Rows are points. Each copy is the shape, with its points in the same order, stretched, turned, moved and blurred by noise. Is it also mirrored, or only turned?

Shape:
[[-37 -37]
 [-42 -37]
 [  3 -24]
 [-12  78]
 [  6  55]]
Copy 1:
[[ 39  17]
 [ 42  16]
 [ 16 -15]
 [-79  28]
 [-65   7]]
Copy 1 is: mirrored
Copy 2, 5 rows:
[[ 36  51]
 [ 27  65]
 [ 19  10]
 [-89  -2]
 [-51 -10]]
Copy 2 is: mirrored

Shape:
[[ 17 -31  76]
 [-26 -63 -29]
 [-14  62 -25]
 [-70  16 -20]
 [-53  -9  21]
 [ 47  -4  11]]
Copy 1, 6 rows:
[[ 55  42  26]
 [-24 -21  50]
 [-37  27 -52]
 [-65  39  22]
 [-27  48  41]
 [ 39  -7 -33]]
Copy 1 is: only turned
Copy 2, 6 rows:
[[ 25 -65  17]
 [-45   1  36]
 [ 14  48 -24]
 [-47  31 -19]
 [-38  -7 -20]
 [ 29   5  30]]
Copy 2 is: mirrored
Copy 3 (6 x 3):
[[ 81 -13 -18]
 [-26 -47 -30]
 [-21  95  16]
 [-22  16  46]
 [ 15  -7  29]
 [ 28  40 -47]]
Copy 3 is: only turned

Shape, 8 rows:
[[ 15  79  24 -55]
 [-31 -72 -10 -63]
 [ 17  -3  -3  36]
 [  3   5 -26  -6]
 [-21 -27 -38  25]
 [ 17  29 -13   0]
 [-12 -39  -1  11]
 [-46 -33  -6  30]]
Copy 1, 8 rows:
[[-30   1  95 -31]
 [-11 -73 -77 -55]
 [ 35   7 -29   9]
 [  0   8 -22 -24]
 [  8   7 -78  -1]
 [  8  20  11 -15]
 [ 21 -30 -57  -2]
 [ -1 -20 -77  24]]
Copy 1 is: only turned
Copy 2 (8 x 4):
[[ 35  54  92 -32]
 [-73 -31 -46 -75]
 [  4 -44   4  29]
 [ 13 -13   6 -14]
 [ -6 -42 -47   1]
 [ 24  -7  31   1]
 [-40 -37 -34   2]
 [-40 -20 -59  16]]
Copy 2 is: only turned

Shape, 11 rows:
[[ 19  -4  68 -28  -4 -47]
 [ -7  14 -18  13 -14   2]
 [ -8   2 -12   7  13  -1]
 [-39 -53 -13  -2 -13  19]
 [ 24  13 -15   8 -20  11]
 [ -2  19 -19 -14 -21  22]
 [ 19  21  13  17  18 -11]
 [  3  20  32  12  18   2]
 [ 10 -50  -9  30  -4  -8]
 [ 16  28   5  24 -14  24]
 [-29  27  -8  29 -22  14]]
Copy 1, 11 rows:
[[ 50   1  -2 -62  -9  -5]
 [  6   6  -9  24  -6 -16]
 [ -1  -9  -1   8  -7 -19]
 [-20  10  16  13 -42  20]
 [  9   8 -41  18  -6  -7]
 [-14  32 -30  19  -8 -13]
 [ 22 -21 -13  -4  15 -17]
 [ 15  -8  -1 -11  25  -1]
 [ 19 -36  -5   6 -36  16]
 [ 12   8 -29  20  23   6]
 [  7  17   9  45  12  -6]]
Copy 1 is: only turned
Copy 2 (11 x 6):
[[ 95  14  15  -7  13  19]
 [-26  13  -4  17   6  18]
 [-21   0   7   8  18  -4]
 [-39 -11  48  24 -52 -21]
 [ -5  -2 -30   0  -4  28]
 [-21  18  -4 -11 -23  24]
 [ 14 -10  -7   1  48  21]
 [ 14 -15  25  -7  38  34]
 [ -1 -44  -5  38  -9 -25]
 [ -5 -16  -9   1  15  52]
 [-37  15  24  26  10  44]]
Copy 2 is: only turned

Shape:
[[-20 -19  -3  20  -7  20   0 -25]
 [ 16  31  18 -50 -18 -27 -40 -26]
 [ 40  40  64   9  -3 -15 -42 -22]
 [ -9 -44 -32 -10  15  48   6 -43]
 [-54 -40 -12 -20 -11  12  28 -20]
 [ 22  40  14   9 -26  -3 -17   3]
 [ 28  36  19 -30 -15 -26 -18  -3]
 [ -3  26   6  14  -5  -1 -46 -12]
 [ -2 -19 -19   8   5   6  29 -24]
 [ -7 -11  -3  21  16 -22  -7 -26]
 [ -8  36 -13  38  22   2  -8 -22]
 [-32   2  12 -26  32   4  13  27]
 [-39  -3  -8   3   9  29  37 -51]]
Copy 1 (13 x 8):
[[-24  -6 -29   7   1  -5 -18 -31]
 [ 44  24  53   2 -17  12 -16   4]
 [ 14 -15  50   8 -57 -15 -10  17]
 [-32 -19 -13  29  38  13 -21 -48]
 [-24  22 -36  -8  26  23   7 -50]
 [ 27 -11   8  11 -25 -13  -4  20]
 [ 36  10  49   1 -14  -4   9  17]
 [  0   4   3  10 -28  -2 -43  17]
 [-18  -4 -10  13  22 -21  13 -28]
 [-27  14   0   0  -1 -29 -21 -15]
 [-25   7  -6  40 -15 -25 -14  20]
 [-34  22   9  -8   7  29  38  18]
 [-29   8 -26  44   7   6  25 -40]]
Copy 1 is: only turned
Copy 2, 13 rows:
[[ -9   2  19  23  16 -11  15 -19]
 [ 10   9  20 -29 -43 -78 -30  18]
 [ 26  -1  29  34 -23 -95  11  33]
 [ -9 -34  36   0  38   8 -20 -48]
 [-28  18  36 -18  12  25   9 -13]
 [ 29  14   2  24 -21 -35  -2  27]
 [ 28   3  15 -10 -41 -47 -13  34]
 [  0   2 -10  25   0 -59  -6  10]
 [ 12 -21  19  -5   3  15  18 -19]
 [  0 -24   2   3  -4 -29  27 -10]
 [ 26 -12 -21   8  18 -30  29  -1]
 [-11  -1  20  -1  18  24  10  52]
 [ 10  13  36 -25  33   5  28 -27]]
Copy 2 is: only turned
Copy 3, 13 rows:
[[-18 -11  30 -14   1  10  19  -4]
 [-22   5 -38 -28  38 -53 -41  13]
 [-34 -20 -11  -2  25 -31 -22  80]
 [ 24 -27  45 -44  -3  -5  20 -29]
 [-12  15  10 -34   2  -1  45 -41]
 [-19  -4 -21   2  17   6 -28  34]
 [ -7   7 -43  -7  29 -34 -28  26]
 [-33 -28   2   3  29  -6 -19  12]
 [ 17  11  23  -7   8   1  23 -11]
 [-11  -1  21  16  23 -23  17  -2]
 [ -8 -15  25  19  56  18  13  16]
 [  4 -25 -38  -8  22 -16  59  -1]
 [  1  12  42 -33  40  21  51  -3]]
Copy 3 is: only turned
Copy 4:
[[ -2  -3  31  -4   4  -4 -43  19]
 [ -7 -18 -36  48   1  30  -6 -56]
 [ 73 -32 -17  48  41  20 -21 -37]
 [-24  11  29 -52  -7  16 -71  18]
 [-70   7  35  -9 -12 -27 -46   6]
 [ 40 -18   4  29  15   9  22 -32]
 [ 13 -11 -25  38  13   4  15 -57]
 [ 16 -22  -6  31  24  24  -8   9]
 [ -8  28  23 -13   0 -17 -35  -4]
 [  0  19  -5  19  20 -11 -37  15]
 [ 14  21  20  23  45  13 -13  14]
 [-51  -8   1 -12  47 -52  -9  -3]
 [-34  30  59   1  17   3 -61  -6]]
Copy 4 is: mirrored

Shape (12 x 9):
[[-28  -1 -52   5 -18  -6   9 -47 -16]
 [ -8 -17   8  20  -8  -4  18  19  16]
 [-11  -3  -9  14  14 -33  -6  -3   7]
 [ 29 -17 -19  16  11   8  -3  20 -11]
 [ 34  -3   9 -25   0  16  27  22  13]
 [  4  17  19 -19  11   5  17  -5 -44]
 [ 30 -14   5  48  35  20  36  10  31]
 [ 30   1  -7  24  21   9  32  51  32]
 [-31 -28 -24  16  26  14   1   4  11]
 [ 27  39  46 -46 -67  36 -25 -42 -30]
 [-38   8 -27  -7  22 -18 -21 -40  11]
 [ 61 -33  28 -12  -9  12  28  19  12]]
Copy 1 (12 x 9):
[[  3 -25  -1 -22 -29 -56  13  20 -13]
 [  4  11  46  25  -2   6  -5  27  24]
 [ -4  23  10  30 -16 -22  -3  21  -1]
 [ 16  -3   6  20  35 -19 -10   4  40]
 [ -7   7   6 -23  25  14  -3  29  60]
 [ 31  10 -29 -19  21  32  20  26  -5]
 [ 15  36  37  33  15 -23  31  34  67]
 [ -2   9  21  40   9  -3  -7  35  80]
 [-18 -23  36  34  11 -27  15  33   6]
 [  2   5 -27 -85   1  51  23 -65   2]
 [-36   2  -5  21 -15 -37  23  15 -29]
 [ 12  44  24 -29  45  23 -12  12  61]]
Copy 1 is: only turned
Copy 2 (12 x 9):
[[-69 -11 -32   1 -20 -15  -1 -11  18]
 [ -1 -32   3 -17   6   7 -15   9   7]
 [-10  -5  -5   4  17 -13   2  14  13]
 [-26  -3   1  -8  25  14  -1  -6 -23]
 [ 21   7  11 -44   4   7 -16 -26  -1]
 [-17  18   3 -36 -15   5  44 -27  20]
 [ -2   0  37  -2   4  38 -28   3   8]
 [ 18  -2  30 -29  15  19 -39  19 -17]
 [-13  -5 -25  -1  -5  25 -10  16  10]
 [  2 -13 -21  -5 -48 -25  79 -95 -19]
 [-11  18 -34  18 -15 -16  14   1  24]
 [ 13  -7  22 -36  31  15 -17 -40   1]]
Copy 2 is: mirrored
Copy 3:
[[-13  18   7  44   5 -37   2 -48   1]
 [-21  -6  -3   3  13 -24  24  -2 -19]
 [ -8 -20   4  17   2 -31  10  -3  25]
 [ 22 -29  -6   3  14 -24  32 -24   5]
 [ 20   1   4 -39   1   8  30 -10 -10]
 [ 11  -3  -5   3  37  17   3 -22  29]
 [ 16   1   3   8  12 -30  85  -2 -11]
 [  7   4 -28 -20   2 -32  73  -8  -7]
 [ -9 -24 -12  35 -13  -6  36 -14 -11]
 [ 54  36  39 -34  47  14 -67   4 -12]
 [ -4  -6  17  40 -19 -10 -10  -2  27]
 [ 27 -23  36 -50  17   7  35 -14 -21]]
Copy 3 is: only turned
Copy 4:
[[-33   4 -61   5  44  -6  48 -26  24]
 [ 38   4 -11   4 -16   0  16  20  20]
 [ 34   0 -23   2  14  -2   6 -17  21]
 [  7  11 -11   9 -16  31  -4 -13  13]
 [-10 -22  29  -8 -20  24   2  20  15]
 [-13 -13  -4 -29  16  17  30 -17 -37]
 [ 49 -16  16  46 -23  36  19  24  18]
 [ 49 -26  12  15 -24  41  -9  43  25]
 [ 10  -9 -38  49  -3   3  14  11   8]
 [-74  49  58 -63  33  -1   9 -23  -4]
 [ -4 -13 -33  18  50 -24   9 -28  20]
 [  1  -6  40  -4 -53  24   0   1  20]]
Copy 4 is: only turned
